Each wall is flat, endless, passes through zero and stands at right angles to its row. A trip goes straight from one point to another. List the walls that it crosses, first one first.

Walls:
(1): [-4 17 55]
(2): [  2  16 -11]
(3): [-53  22 -15]
Trips:
[ 5  4 46] to [ 40 -10 -24] -> 1, 2
[ 38  24 -11] to [  0 -25  62] -> 1, 2
[-83 -38  30] to [-37  36  22] -> 2
[-22 -11 -24] to [-29  77 -35] -> none
[-44 -18 -11] to [26 -7  8] -> 3, 1
[13 53 21] to [ 3 19 -8] -> 1

Walls:
(1): [  -7 -121   36    0    5   22   -2  -21   57  -17  -20  -22]
(2): [-39 -26   4  -8  -8  55  25   6 -12 -27 -19   0]
(3): [ 38  39 -73 -10  11  82 -36  38  37 -42 -51 -13]
(4): [-22 -12 -50  11  14  10 -39   8   7  -8 -36 -47]
(5): [-61 -27   8  53 -26 -10 -58  33  12 -18  10  -2]
(6): [ 34 -29  25 -23 -36  32  43 -11  13  -3 -16 -12]
Trips:
[  5  56   4  32 -21  36  17  40  20   4  -9  14] to [  8  33 -29  -5 -19   4 -49 -25 -27 -24  40 -27] -> 6, 2, 4
[-24  17 -34 -23 -14 -15 -48 -55  27  -5   3  -5] to [  6 -17 -33 -19 -14  60 -13 -61  23   0  54  50] -> 1, 5, 2, 4, 6

Walls:
(1): [-33  37 -12 -45 -39  -5   5 -16  44 -14  37 -30  29  17  29   9  17  18
  14  23  -4  27 -39 -25   1  24   8 -29 -29  32  -2 -14]
(2): [-44  10 -14  50  67  -6  40 -64 -29 -34 -25 -22  -7 -25 -51 -36  13  -1
 -11  24 -19  -8 -13  -6 -25  41 -12  29  44 -11 -44 -19]
(3): [ -1 -73 -19   1  19 -38  66  47 -73 -50 -38  29  10 -24  16  34  12 -36
 -19  -2 -23 -65  29  42 -16  10  16  17 -35  24  10 -18]
(4): [ 44   1  12  45  13  14  30  17 -10 -64  70  24  38 -31  40  17  14  11
   2  52  22  26   6   8  31 -17  10   8  -9  -7 -59  17]
(5): [-48  51 -35  -9 -59  -6 -14   2  -4  58  -4  20 -26 -17  27  69  52  19
  47 -42  24   5 -15  46  -5   1 -16 -17  29 -39  10 -30]
(6): [ 10  38  -1  50  -4 -59 -20  -5   2  -8  40  57  40  10 -61 -52  23  52
 -11 -22  -5   5   8  49 -32  27 121   8 -42   1 -73  31]
Trips:
[ 28  66  25 -18 -46   5 -11  28   7   9  58  17 -15  17  13  -4   9  32
 -37  30  34  32  73  18  -2  15 -49  39  46 -31 -46   0] to [-21   9 -67  38  -2 -25  11 -22  28   2 -18  36 -42 -28  75 -29   2 -22
 -24 -17 -24  53  -1   8 -16 -14 -24  -4  -3 -10  51 -50] -> 6, 4, 2, 3
[ -9 -34  17  -8  -9 -61  24 -42  -6  -5  -8 -16  36 -58  47  14  19  -8
  19   0   8 -16  22 -38 -22  -3  38  24  33  38  23 -80] to [-35  -3 -70 -35   2 -35  14  19  -4 -10 -16  -9 -47 -30  32  10  11  -7
  33  32  24 -15  -1 -10  11  37  -8 -30  28  43 -18  -7] -> none
[ 29  24  10 -20  -4  34   2 -11 -34  20   1   4  20  -4  48 -25 -28  -2
 -16  18  68   4   4  11  -6  -4  25 -26  13  22  -3  42] to [ 77  55  23  30  47  -7  10 -24  54   9  59 -25   7 -48 -25  40 -68  36
   0   7  -2 -12   7  -7  -3  11  55  11  18  36 -47  11] -> 2
[ 21  33  36   0  26  16  19 -43   3  28   9  14  49 -28  -1  29 -26 -42
 -28   2  30  14 -54  -1 -21   4  17  23 -12  45   8  34] to [-47  39  27  -7  39 -62 -49  24  -6 -18  23  -1 -56   9  31 -40 -33 -20
   1  44  33  66  15   8  37  39 -26 -31  -2  25   3 -29] -> 6
[  4  14 -66 -20  18  47 -32   5  27 -19  19 -21 -35 -12 -20 -17 -21  16
  24  66 -13 -27 -11 -25 -37  42  -5  65 -11 -16  23 -36] to [-50  -5  -2 -55 -12  22  -3  41  25  83 -17   6 -20  10 -22 -34  10 -48
  28 -47 -45   5 -55  -2  -1 -12  -8  23  17  26  46  42] -> 5, 2
[ -3 -25 -26 -21 -18  31   9  30 -70  19 -11  27   8   0 -29 -19 -33 -63
  12 -52  -8  22 -21   5 -21  -9   4  -5 -54 -44   9 -12] to [ 27   3   8 -17 -64 -26  23  58 -47  12   0 -33  65  20  25  31  45 -19
  35  -7 -34   7  43   7  29  -1  74  -6 -75   3   5 -10] -> 6, 1, 4
[-20   6  63  27 -16 -35  42  12 -29   4 -11  24 -18 -10 -25  18  -5  -3
  13 -23  19   0  10  38 -10 -35  37  -2 -43  -7  -1  15] to [-28  63  -1  -4  -8   8 -16  31  76 -21  22 -42 -27 -39  26  -3  33  47
 -37  18   3  -3  -1 -17   2  52  41 -72  38  48   5  50] -> 1, 3
